Rows are points. Two turns around zero, p and q, are shown by what they do to some points. Where does a point land after both, in the order given? Backwards means that the second turn is done in reverse. Each puzzle has new turns, and all numbers are rounded.

Turn p:
[ 18 -75] -> [ 51 -58]
[ 0 21] -> [-10  19]
[-45  10] -> [-44 -12]
[ 9 28] -> [-5 29]
[18 16] -> [ 8 23]
Turn q:
[ 32 -26] -> [ 36 -20]
[-65   6] -> [-65  -6]
[43 14] -> [40 22]
[-10   6] -> [-11   4]
Where do these land?
p, then q: [-9  4] -> [-10  -3]
q, then p: [31  0] -> [24 19]
q, then p backwards: [-37  45] -> [-22  54]
q, then p: [-22 -61] -> [ 21 -61]
p, then q backwards: [37 11] -> [32 22]

Turn p:
[-22   9] -> [-22  10]
[-54  51] -> [-52  53]
[33  1] -> [33  0]
[ 28 -27] -> [ 27 -28]
[ 16 -34] -> [ 15 -34]
Turn q:
[-18  21] -> [-26   9]
[ 64 -19] -> [65 16]
[-3  9] -> [-7  6]
[-45 -42] -> [-18 -59]
[ 3 31] -> [-13  28]
Where do these land?
p, then q: [-16 -42] -> [  6 -45]
q, then p: [-21  -5] -> [-16 -14]
q, then p: [37 47] -> [10 59]

Turn p:
[  0 -31  -9] -> [  6 -30 -11]
[39 35 -6] -> [34 39  8]
[-48 -27  55] -> [-56 -38  38]
[ 10  23 -41] -> [ 17  29 -35]
Turn q:
[-38 -29  44] -> [-24 -10  60]
[ -8  -6 -24] -> [-18  -6 -18]
[ 18 -17   3] -> [ 13 -21   0]
[ 38  63 -54] -> [ 28  41 -76]
[ -9 -12  32] -> [ 2 -5 35]
Where do these land?
q, then p backwards: [-26  12 -30] -> [-35  18 -14]
p, then q backwards: [-28  17  20] -> [-38   0   0]
p, then q: [-27 -49  -2] -> [-34 -44   6]
p, then q: [57 51 32] -> [67 44 21]
q, then p: [ 24 -31 -21] -> [ 16 -36 -21]

Turn p:
[-48  53 -36 -45] -> [-52  61 -43 -12]
[-6 15 22 16] -> [-8  8 30  3]
[ -7 -18 -10  26] -> [ -6 -23   1  24]
[ 76 -46  12   8] -> [ 80 -40   6  -3]
[ -5  32 -21  15] -> [-9 29 -2 28]
[-10 -36  33 -21] -> [ -6 -35   8 -40]
Turn q:
[-32  28   5  28] -> [-20  36  -4  31]
[ 34 -55 -26   0] -> [ 41 -57   1   2]
[  5 -59 -17   4] -> [ 16 -56   9  18]
[-35  73  24 -23] -> [-53  64 -13 -24]
[ 39 -12 -46  16] -> [ 51 -20 -32   7]
[ 5 11 36 13] -> [ 2 26 30 -2]
[-17  14  25 -38] -> [-38   7  10 -31]
Where do these land?
p, then q backwards: [34 50 29 18] -> [25 16 49 40]
p, then q: [-18 -13  27  15] -> [-19 -11  31   3]
q, then p: [ -1  17   2 -24] -> [-14  12 -18 -14]
q, then p backwards: [  8 -56  43   9] -> [  8 -17  52  46]
p, then q: [-38 -45 -53 -10] -> [ -8 -49 -39  49]
q, then p: [ 15  46 -48  -8] -> [ 11  33 -53  26]

Turn p:
[  9  17 -55 -13] -> [  4 -23 -53 -16]
[-26 -26  41   9] -> [-22   7  48  17]
[ -2 -21  22 -15] -> [ -6  -1  30 -14]
[  1   6  26 -12] -> [ -2  22  16 -11]
[-19  16 -76  21] -> [-14 -37 -68  24]
[25 32 24 -8] -> [ 23  39  -2 -14]
[ 12 -25  18  17] -> [16 -8 30 13]
Turn q:
[-7 -9 21 16] -> [ 2  2 28  3]
[  4 -44 -31 -45] -> [-27 -54 -28 -22]
[ 22   6 -24  31] -> [ 33  -6 -13  28]
[31 30  5 20] -> [41 23 -6  2]
[-49  19   1  35] -> [-23  31  21  45]
[ 16 -33   3 -40] -> [-10 -35  -6 -40]
[-17  31  25 -17] -> [-16  39   4 -18]
Where do these land?
p, then q: [-21 -14  32 -13] -> [-19  26  25 -13]
q, then p: [-12  11   8 -40] -> [-34   3 -18 -21]
q, then p: [ 25  12  19 -36] -> [ -6   1 -14 -47]
q, then p: [-23   5 -18  14] -> [-5  0 -7 32]
q, then p: [ 27 -17  35  44] -> [44 24 40 -8]
q, then p: [  0  41 -44  -7] -> [  5 -18 -55  18]
q, then p: [  4 -38 -32  38] -> [ 24 -32  32  36]

Turn p:
[ 22 -27   4  -3 -35 -62] -> [ 40 -32 -17   9 -25 -52]
[ -6 -33   3   3 -29  39] -> [ -9 -10 -13  10 -41  37]
[ 25   4 -42   0 -34 -40] -> [ 40   4 -47  19   5 -31]
[-43  50  15  34  45  33] -> [-65  24  39  12  45  17]
[-48  23  11 -37  47   1] -> [-46  22  19 -55  19 -12]
[ 30 -32 -22  12   2 -17] -> [ 34 -34 -20   4   9   5]
[21 15 30 -8  4 47] -> [  6  26  39   2 -14  38]
Turn q:
[-25  -5 -29   3  10  -5] -> [-18 -22 -23  -7  15  -3]
[ 26 -15  -3   3  36 -30] -> [ 10  -3  23  13  45 -16]
[ 32 -15 -40 -34   0 -16] -> [ 39 -15  -2 -35  27 -23]
[-38  76  38  13 -29  30] -> [-49  56 -23   7 -67   0]
[ 19 -20 -18 -12  22  29] -> [ 18   2  -2 -22  30  29]
[-54  30  62  -8 -30  16] -> [-54  16  19   1 -73  11]
[ 38 -51 -12  34  -9 -25] -> [ 51 -35   7  40  22   1]
Where do these land?
q, then p: [-10  30  26 -27  26  30] -> [-33  48  15 -15  -8  -9]
q, then p backwards: [ 15 -12  36  31 -12 -35] -> [ 20  13  34  38 -26 -10]
q, then p: [-46  -5  35  36  30 -32] -> [-66 -40   9  22   0  -8]
q, then p: [ 41 -39 -38 -16 -23 -31] -> [ 67 -38   8 -19   4   1]
q, then p: [ 26  17 -21  33 -44   7] -> [ 40   8 -32  38  18   3]
q, then p: [-40  16  11 -45  38   2] -> [-46  16   8 -47 -18 -22]
p, then q: [-11  36 -39  49  31  -4] -> [-46   7 -12  20  58  14]
p, then q: [-19  -4  -2 -36 -50  19] -> [ 13  -1 -41 -17 -43 -24]
p, then q: [ 43 -38  -8 -26   4  45] -> [ 47  27  -5 -35 -14  41]

Turn p:
[ -8  14  -3   4 -23 -10 -13 -11] -> [ -2   8  -3   2 -27  -8 -17  -2]
[  1 -17  30  -9 -21 -21 -26  -6] -> [ 10 -11  36 -19 -21 -15 -18   2]
[  4 -12  13  27  -4  -5   7 -27] -> [ -2   5  20  10 -15 -12  19 -25]
[ 9 -7 -1 36  4 15 -6  0] -> [  0  -4  12  34   5   4   3 -18]
[-34   2 -21 -38   8 -15 -12   9] -> [-20  -8 -27 -35  11 -10 -27  12]
[  7  -6 -13 -25  -7  30  37  36] -> [ -2 -23 -22  -3  11  41  24  33]
[ 27   1 -11  -1  12  29   3 -16] -> [ 20   8  -8   5  11  28  10 -23]
[ -4  18 -30 -15  27 -24   8  18] -> [  3   4 -41  -6  26 -22  -3  17]
[-2  6 37 20  3  2  2 -3] -> [-6 19 34 12 -1 -4  8  5]
Turn q:
[ -7  -3  21 -63  -5  10  44 -30] -> [ 11 -27  27 -63   0 -14  41  -3]
[ -1  22  -3  14 -14   1  21  -6] -> [  0  10   2   9 -25   2  24  -2]
[ -2  -6 -61  11   0 -12  -6  12] -> [ -6  12 -56  19  14  -5  10  12]
[  0  17  24  15  43  11 -17 -12] -> [ 20  25  32  13  20   1 -16 -25]
[ 47  -1 -29   6 -13  13 -10  -9] -> [ 38 -18 -36  15 -12  13  -3  -4]
[-10 -14   5   3 -12  12  -7  11] -> [-19  -8  -2  -4   0  16 -10  -2]
[ -7  -3   2  16   2 -35 -11   7] -> [-15   6   1  22   0 -24 -15  13]
[-7 -9 24 16 20 12 -1 -1] -> [ -5   1  28  11  16  12  -7 -12]
[ -6   2 -11 -14  -9  14 -21  11] -> [ -4   6 -20 -19   0  11 -16  -5]
[-11  -9  19  15 -12 -26 -10   1] -> [-23  -8  12  15 -10 -18 -17   4]
[  3   3   9 -19   1   0  18  16] -> [  3   0  11 -18  -1   6   8  22]
Where do these land?
p, then q backwards: [ 4  6 27 -1  3  8  5 27] -> [ 6 -6 13  3 17 -7 19 25]
p, then q: [  2  15  -1 -12  16   4 -18  -8] -> [ 21  16  -4  -7   3  -6 -12 -10]
q, then p: [-19   8  -6 -10 -12 -51 -11 -14] -> [ -4  -6 -14 -10 -17 -50 -12  17]
q, then p: [  1   6  -3  -9 -22  10  -8  -9] -> [  3  -8  -9 -13 -18   8  -4  -9]
p, then q: [ 46 -30 -11  -3  12   5  76   8] -> [ 19 -28   8  10  19  29  73  37]
q, then p backwards: [ -3 -29  17  -8  11  12  12   8] -> [ -4 -24  14 -10  11  17  -2  19]
p, then q backwards: [-20  13 -21  -5   2   8  -5  11] -> [ -8 -13 -16   4  -8  -2 -19  18]
q, then p backwards: [-18  16   5  23  -3   6 -18 -20] -> [ -9   4  -4  26   0   6 -12 -31]
q, then p: [  8  -6  -7  25  -7  -2 -32  -2] -> [ -1  -4  -2  21  -7  -9 -21 -29]

Turn p:
[-15 -35 -37  -6   6  58 -50 -70] -> [-25 -33 -57   5 -22  42 -25 -76]
[ -8   4   3  29 -23  27  67  36] -> [11  8 -9 49 11  0 57 44]
[22 13 26 13 20 25 60 10] -> [33 -4 20 18 26 34 44 25]
[-18 -20 -58  15  33 -13 -18  35] -> [ -6 -32 -38  -5  40 -53 -13  -5]
[ 53  39   6 -76 -67 -21 -71  -6] -> [ 33  53  -7 -56 -87   3 -73  13]
[-49 -35   4 -31  -3 -31   1 -24] -> [-49   0   8 -33 -19 -21  28 -31]
[37 12 48  3 14 45 14 12] -> [ 27 -18  19   9   2  59   3  38]
[-19 -14   6  47  19 -27 -16  16] -> [-28 -22  24  22  28 -31 -17   2]
[-24  39   8   2  11 -38  -3   1] -> [-18  39  22 -14  29 -14 -11   3]
[ 22  -3  -5   4 -11 -25  17 -11] -> [ 24   9  19   6 -10 -17   8 -13]
Turn q:
[ 10   0 -25  16 -11  -8  44  63] -> [ 10 -37 -27  14 -12 -16  29  58]
[ -8   1 -16 -20 -33  29 -62 -48] -> [  3  50 -23 -11 -23  27 -45 -48]
[ 12 -37 -18  27  46 -27  19  30] -> [ -2 -57   1  39  28 -30  -3  14]
[ 45  -7  23  -1 -16  58 -36 -40] -> [ 37  30  33  14 -27  53 -36 -25]
[  0 -28  23  -4 -46  25   2 -71] -> [  6  12  21  -8 -51  31   9 -69]
[ -7 -14  46 -52 -35  11 -51 -21] -> [-11  26  27 -57 -37  15 -50 -25]
[ -8  10 -35  32  -1 -44  26  33] -> [ -3 -15 -34  22   8 -50  32  26]
[  6  38   2  30  40 -21  40  32] -> [  3  -6  11  21  44 -22  44  46]
[-56  13 -14  -8  44   6  28  42] -> [-53 -23 -25  -7  45  11  21  38]
[ 30  17 -28 -17  38 -33  45  13] -> [ 39 -34 -12 -10  50 -21  28  17]
[-22   6  42  -3 -26   4 -55 -31] -> [-27  53  28 -17 -26   0 -30 -28]
Where do these land?
p, then q backwards: [ 38  10 -74  -3  18 -26 -40 -40] -> [ 32 -21 -43 -34  -3 -37 -50 -54]
q, then p: [ 49  58   5 -59  -5 -19   5  22] -> [ 64  -2   1 -66  -3   1 -10  40]
q, then p: [-15 -21  36  11  21  21  -3 -34] -> [-37  -2  18  14  -2  46   6 -10]
p, then q: [-24 -44  20  44   8  27  58   2] -> [-30 -51  21  45 -10  10  53  -1]
q, then p backwards: [-53  -7  13  -8 -26  35  34 -29] -> [-39 -22  26 -34  -6  29  15 -45]
q, then p: [-60 -36  13  17  32   9  16  24] -> [-71 -26 -11  11  15 -11  32  -2]
q, then p: [ -1 -45   5 -29 -29   6   1 -17] -> [-10  -1 -13  -4 -55  10   1 -25]
q, then p: [ 52  51 -28   8  -5  -4 -56  45] -> [ 47  10  -4  -5  27 -33 -73  44]
p, then q backwards: [ 14  36  11  18 -14 -49 -16  26] -> [ 26  21  31  12   9 -23 -47  21]

Turn p:
[-18  12  22  30 -30  11  -6 -21  45] -> [-43  20 -10   7 -26 -13   5   9  45]
[ 49 -47  -3 -12   9  23 -26   2  -2] -> [ 49 -21 -13   2 -21  39 -25 -13  17]
[ -9  28  14  -9  11  32 -24 -55  70] -> [-45  65 -26  -3  -9  26 -19 -29  44]
[-44  -8   1  26  -8 -66   2 -22 -17] -> [-40 -40  15  12  30 -55  -4 -17   1]
[ -8  11  16 -20  -1 -42  39  33 -19] -> [  6 -10  29 -38  28 -31   4  28 -25]
[ 24 -29   0 -17  21  68   7  -8 -15] -> [ 26  -4  -8 -13 -26  68  21 -20  -4]
[ 29 -21 -40   9  18  15  12  19   0] -> [ 38 -15 -38   8  10  20  13  10  -8]
[-13  67  28  34  -8 -20  -9 -31  18] -> [-33  55  22  20   8 -46  15 -12  30]
[-22  -2  -7 -11  10 -19  -2  59 -39] -> [ 11 -26  32  12  23   1  -6  38 -46]
[ 10 -10 -33 -30 -21  -3   8  24 -40] -> [ 29 -22  -5  -7 -16  -8  -6   7 -56]
Turn q:
[-14 -25  25  -4 -11 -49   7  34  23] -> [ 10 -28  31  19 -16 -34  11  44   5]
[ 38  25 -30  76  17  42 -13  -3  25] -> [-23  54 -26  58  -1  36 -43 -22  20]
[ 16 -34   8 -38  50  12 -25 -44   0] -> [ 31 -33  16 -27  49  14 -39 -31   3]
[-22 -28  13  28  29  11 -15  39   2] -> [-17  -3   8  17  27  16 -21  54   0]
[ 27  65 -16 -49  36  11 -17  -4  12] -> [ 52  63  22 -30  10   8  -5 -34  -9]
[ -9  32  41 -16  22 -29  14   9 -17] -> [ 17   9  29   6  27 -15  43   4 -29]
[-18  -9   7 -31 -68  13  39 -24  -1] -> [ -9 -38 -16 -33 -44   6  52 -17  22]
[ 23  -9  -7 -15   1   9  -9  14 -15] -> [ 18  -3  -9  -9  -9  13 -16   4 -21]
[-47 -26 -43  15 -14 -21  30   5  47] -> [-15  -5 -20  -1 -13 -43   1  33  70]
[ -9  49   8  28 -20  18 -32 -20 -18] -> [-50  36  13  -1  -6  15   8 -33 -21]
[-20   8  18  -7 -12  -7  20 -35 -34] -> [-18 -20  -8 -15  15 -10  40 -26 -14]
[ 35 -49 -23  13 -30  -9   1  28 -23] -> [  4 -34 -40  16 -39  -4 -31  23 -25]
Where do these land?
p, then q backwards: [-23  35  48 -14  -7 -12  24  19  14] -> [-57  23   2 -12   4  -8 -33  21  10]
q, then p: [  9  26 -14  44  -5  -1 -21  27  32] -> [-23  32  16  40 -11 -26  10  25  13]
q, then p: [  7  35  -1  35 -16 -38 -14 -10  -7] -> [-28  -4  23  15  10 -48  18 -16   2]
p, then q backwards: [ 26  -7 -41   8  54 -28 -12  16 -23] -> [ 37 -15  17  -2  64  -7  24 -11 -18]
p, then q backwards: [ 14  19  54 -23 -33  -9  62  -8  47] -> [-71  21 -49 -50 -21   3 -11   9  16]
q, then p: [ 29  43 -19   4   6  14 -24  -9  -4] -> [ -5  41  12  18 -15 -13   8 -35 -10]
q, then p: [ 47 -31  -3 -13  -7  10 -15  29 -27] -> [ 38 -23   6  31 -41  11  -7  -6 -21]
p, then q: [-50  -2  23 -31 -40  -4  32 -21  45] -> [-11   2  27 -73  -9 -30  25  32  16]
p, then q: [-44 -58 -20   7  18  47  14 -30 -42] -> [-31 -58 -58 -26  22  35   9  -4  31]
p, then q: [-17 -59  -2  -3  27  31 -40 -30 -18] -> [-43 -35 -14 -10  11  49 -29 -22  33]
p, then q: [  0  -1 -27 -13   1  -9  -6  19 -16] -> [ -4  -3 -16   4   7   0 -16   3 -32]

Turn p:
[ -5  -6   3 -25  21   8 -17   7   4  -1  28] -> [-16  -8  -4 -24  -3  10   3 -12  15  29   9]
[-17 -14   4 -29   6  -9 -13  -6   4 -11  -8] -> [-26  -9 -21  -5   5  -5  18 -12   2  -1   9]
[-13 -25   7 -16   3   0  15   0  -5   6   7] -> [-15 -12  -2   9  -1  21  20  -2  -5   9  -3]
[ 29   0 -10  27   9 -11  -6 -16  -4   4   2] -> [ 24  -4  26   1 -11 -15   2   4  20 -14   1]
[ -4  25  -8  -7 -13  38  19   0   3  19 -25] -> [  0  14 -25  15 -18  14 -36   3 -11  -9 -26]
[ -5 -11   7 -15  17  -6   4  25   5  -8  -1] -> [-19  10  -2 -12  17  19  12   1   8   2   5]
[-12  -1 -14 -16  -3 -24   0   5   4  -1  11] -> [-2 12 -9 -5 -6 -1 23 -1 -7 10 19]
[-20  -3   7  -9  13  -7  -8   8 -20  -7  13] -> [-7 -2 -7  4 19  0 12 -6 10 27  6]
[ 31   4   1  26 -26  -5 -14  -2  -7   6  -5] -> [ 23   6  28  -3  -2 -25  -5  -5 -11 -14 -18]
[  4   3   4  40 -10  -8  -7  -8  14  11  -4] -> [  5  -1  29   9  -5 -22 -14  18  -8 -11   6]
[ -7  10 -20   9 -12  37  15   2   0  -6 -22] -> [  9   2 -26   5  -5   5 -22  25  -7 -10 -28]
[ 25  13   9  35 -21  -1  10 -17   7 -11   5] -> [ 35 -13  23   1   2  -9 -18   6 -16 -21   5]
[ -7   5  10 -19  16 -10   2   0  -5  -1  -1] -> [-10   3  -9   6   7   8   5 -16  11   4  13]
Turn q:
[ -3  10  -5  -2   9  34 -15  -9 -16   6   0] -> [ -7  21  23   7   5  -1  -4 -12 -22  -1 -14]
[ 16   8  -2  21 -14   0  -8  -3 -26  -7  28] -> [ 13  26   0   7 -12 -22  -1  24  -7 -19  -2]
[ 7 -7 -9 -7 17 -7  9 -8  3  0  3] -> [  1 -10 -10 -11  -2   0  -1 -11 -12  -8   8]
[  5  -9 -12  -8  -2  -3  -7 -10   5 -13 -13] -> [ -8  -7  -3   5  -9   7  -3 -16   8 -15  -2]
[ 13 -10  18 -15   2 -10   3  33 -26   2  11] -> [  6   6 -24 -17 -14  -1  16  20  -8  15 -27]
[  8  23 -15  -6   1  13  -4  -1  12  -8  -3] -> [ 16   5  12   6   9  -3   8 -24   5  -7  -2]
[  9  -6 -14 -14  15  -9 -11   5   3 -11   7] -> [  9   3  -9 -18 -13   7  -1 -16   0 -11  -3]
[  1  -9  -6  -7 -15   3  76   4  10  -5 -10] -> [  6 -41 -26  34   5   3  39   1 -18  15  27]
[  2   5   1  -8  12 -13  -7   2  -5  -8 -15] -> [ -9   5 -15  -9   3  -2  -2 -15  10   1  -7]
[-36   6  -6  34 -22  -4 -15  -2  15  22  -2] -> [  2   3  27  17   2  -2 -35  17  22  22  22]
[ -3  11 -14  36   3  -3  -1  -3   6   3  -2] -> [ 14   9  -1  15  14  -7 -26   2   4  -3  16]
[-25  -3  16  -9   7 -11  -8 -10  10 -11   8] -> [-19   7   7 -21  -1  12   5   2  13   3  19]
[ -8 -10  17   0   9  17 -11  12  12   1 -11] -> [ -6   1   8  -5  15  28  -3   3   2   8 -13]
[ 13 -10  32 -15 -22  -9  -2 -10  -3  29  -2] -> [-20 -28  11 -12  -1 -18   7  27   4   3 -21]
Where do these land?
q, then p: [ 15 -14 -10   7 -23  26 -14  26  13   3 -26] -> [-12  -9  17  -1   6 -12 -22  18   6 -33 -30]
p, then q: [ 19   3   2   0  22 -19  -6  15 -19 -17 -10] -> [  8  -9  -4 -18  29   4  12 -19   0 -13  16]
q, then p: [  0  -4  18  -1  14   0   8   3  -9  24 -19] -> [-22  11  -4  17  -5  -4  13   4  19   9  -9]
p, then q backwards: [-19   2  20  -2   1  15   3   8  10  12  -5] -> [-14 -16   5  10   8   8  -3  -9  -9   8 -19]
p, then q backwards: [-24  10 -20  13 -17  23  11 -13  12  -8  -7] -> [ 15 -27  -2  24  -3 -13  13  10 -20  13   7]
q, then p backwards: [ 18   0  23  -9  -3   6  17  -7 -10  12  16] -> [ -8 -26  -9  11 -23  -6  -7   3   5 -15  -2]
q, then p: [ 11   7 -21 -12   9  24 -12  11   9 -10 -11] -> [ 10 -22  -4  10  -4  -7 -17  -9   9 -25  -9]
q, then p backwards: [ 15  -9 -17  -9  20 -10   3 -14 -15  -5  17] -> [  9   9  -8 -18 -25  -4  -5 -11  22  -6  -8]
q, then p backwards: [  1   1  16  25   8  21 -25  -4  10 -10   9] -> [ 14   7   9  19   7  -2  17  31   9  -2 -15]
q, then p backwards: [-28  -2 -26 -21 -22 -19  -4 -17 -11 -11  11] -> [  2   3 -14 -14  14 -19 -14 -25  19  34  10]
q, then p: [  4  10  -6  -9 -15 -15  10   5  -4  29   9] -> [ -6  12  23   5  -6   0  26 -12 -10  -7   1]
p, then q: [  2  14  22  13 -15 -13 -11   3   2  -2  -4] -> [-13  19 -10 -22   4 -13  -5   6   1  -8   2]
p, then q backwards: [-17  -8  16  19  20 -16   3   0   4 -17  21] -> [-20   6  18  12  -8  -1  21 -10  28  10   4]
p, then q backwards: [  3 -10 -16 -16   1 -22  14 -18   9   0  -1] -> [  2  -8  -9 -14  -9  -4  17  -6   1 -26  15]

Turn p:
[  6   9  19  10   8   7 -28  -4  -9 -13 -16] -> [ 15 -10  19  23  -2 -22  -2 -13  -7   6   8]
[ -9 -14 -26   0  11  -5   2   4 -31  21   3] -> [  8 -14 -19  -5   3  10  35  15   4  15 -10]
[ -5 -17  31  22 -16  -1 -13  17  -4   3 -11] -> [  1 -10  37  23  -6   1  -5  16   7  -1 -15]
[  3 -19  -8  11  -5   6   7  -7   7  17  -1] -> [-10   1  -7   5   8   2   9  12  20 -13  -6]
[ 15  -3 -12 -14  -2   7   9  15  -3  -9  11] -> [  1  17  -9  -5  -6   9   9   6 -20 -11   2]
[-13 -19  12  19  -5  18 -16  -1  20 -23   5] -> [ -2 -18  22  16  14   4 -10 -12  -3 -33  -5]
[-11   1   0  17 -18 -28 -10   7 -10  -3 -19] -> [  2 -20   5  17 -27  11  -9   1  11  16  -9]
[ -5  42 -24   7   3   1  27 -10   7  -1  24] -> [ 15  21 -33 -15  19  23 -22 -16   5  11  10]
[  9 -13  21  -6  -4   0  10  -5  -5  -4 -17] -> [-18   4   7  10  -4 -20  -5  10  -7   3 -12]
[-27   3 -13  -6   2  -6  14  -7  -7   8   3] -> [ -4 -10 -14 -19   8  11   3  -7   6  14 -15]
[ 19 -16 -17 -30  13  -6   0 -17 -13   9  27] -> [-22   3 -19 -16   8   1  33   9 -15   4  27]
[  1  27   5 -15 -21  14   2   4  28  -2  11] -> [ -1  32  13 -15  -3   9 -17 -24   4 -11   6]
[  1  14 -13 -13   6   8   9 -12  20   1  -9] -> [ -1  12 -17 -16   0 -14  -7 -16   8  -9   2]
[ 16   4  24  -1  26 -16 -13  15   0  -3 -11] -> [ 16  -9  16  -2 -13 -25 -10  19 -12   7  17]
Turn q:
[ 11  39  -6 -12   7  -4 -14  12   5  -3  21] -> [-22  -3 -11  19   2  36   5   1  -7   9  17]
[ -1 -18   0   5   9  18 -17  15   1   2 -31] -> [  7   3  18 -21   7   0 -24  25   9   3  -6]
[  6 -12  -5 -10   6 -14 -14  12   8 -13 -22] -> [-16   4   8 -19  18   7  -2  12   9 -11 -12]
[  3   3   2   1   7  -2  10 -14   6   7 -24] -> [13 10  2 -9 21 -7 -2 -8  6 -1  9]
[-28 -14  -4  10   7  18  76   0   5  11  -6] -> [ 32  15  23  37   1 -57  11   3   9 -20  19]
[  5  14   6 -10  -1   3 -14 -13   3 -26   3] -> [ -6   0  -7   7  16  16   3  -6  -9  17 -20]
[ -6   0  25 -12 -10  -7  -7  -5   9   6  20] -> [  3 -16   7   2 -14  13  19 -18   9   8  -7]
[-28   4  -9  13 -11  -3  -5  13  -3   8  -4] -> [ -7 -19  -5  -4  -6 -18   2  19   8   9  13]
[ 11   4  -1  24   9  -6   7   7 -36  -1   8] -> [ -8  16  -4  -8 -18 -11  -1   4 -35   1  14]
[ 10  -4  -5  -3 -32   4  -3   8   3   8   0] -> [  9   2 -20  -4 -16   7   6  12  17  -5  -7]
[ 12  -1  -2  10   6  -5  -6 -13  10  -4  20] -> [-13   4  -6   6  -8   4 -10 -24  -1   2  -5]
[  4 -15  -2 -17   3  -3 -14 -22 -11   4  15] -> [  6 -19  -4  -6  -3  10  -6 -19 -15 -13 -15]
Where do these land?
q, then p: [ -3  -5   1   2  -3 -16  -5  13  10   4 -23] -> [ -2   1   6 -29  -4  -3  -9  -1  -8  -8   1]
p, then q: [ 13   6  -6   7   5 -14  16  21  -6  -1 -12] -> [ -5   8 -18  -9 -10  12  -2  23   6  -4   5]
q, then p backwards: [-22   4  -5  -6   9 -20  17  10   4 -14 -14] -> [  8 -24  15  -3  11  16  -7 -18  -3  13   6]
p, then q: [  0   3   3  15   3 -23   6 -15   1  10  -1] -> [-10 -14   5  -1 -12   2 -15   0  19  -6   5]
p, then q: [-11  22  -1  -5  -6  33  -1  -4  -1 -25  25] -> [ 15   4  -2   4  19   7 -16 -20 -38  14   2]
q, then p: [-10   1  -6  -4 -19  22 -11   3   1 -16  48] -> [  0  -8   0  36  -8  12   9   5  31 -11 -30]
q, then p: [ -4   2  -1  11  19  43 -19   4  19 -13  36] -> [ 13 -13  35  34   5  -1  12  -4  40  -2  -4]
p, then q: [ -6 -18  -9  15  -6  -6  25  -3  -5 -10 -24] -> [ -9   0  -7 -19  12 -19 -16  25  13  -2  -2]
q, then p backwards: [ 17   2  11  -3  -3  -6 -28  -8 -15   4 -17] -> [-21  12  -9 -16   8  -7  16  12   0   2  21]
q, then p backwards: [  8  -8  -5 -21   6  -4 -12 -11 -18   6   8] -> [-15  -8 -12  -2   5   2   0  13   5 -24  11]
p, then q: [ 11  -9  33 -12  -3  -3 -11  -2 -26  26  -8] -> [  4   2  20  -9 -17  -8  31  -5  14   3  31]
q, then p backwards: [13 -3 -1  0  2 -1 16 -5 33  2 -5] -> [  3  12  -2  13 -17  20  -3 -12  15  14  -3]
q, then p: [ -5   4 -15   1  -4  -5   8  -3   4  27 -14] -> [ -5  -2  -7  -9   0  13  -1   2 -12 -16  24]
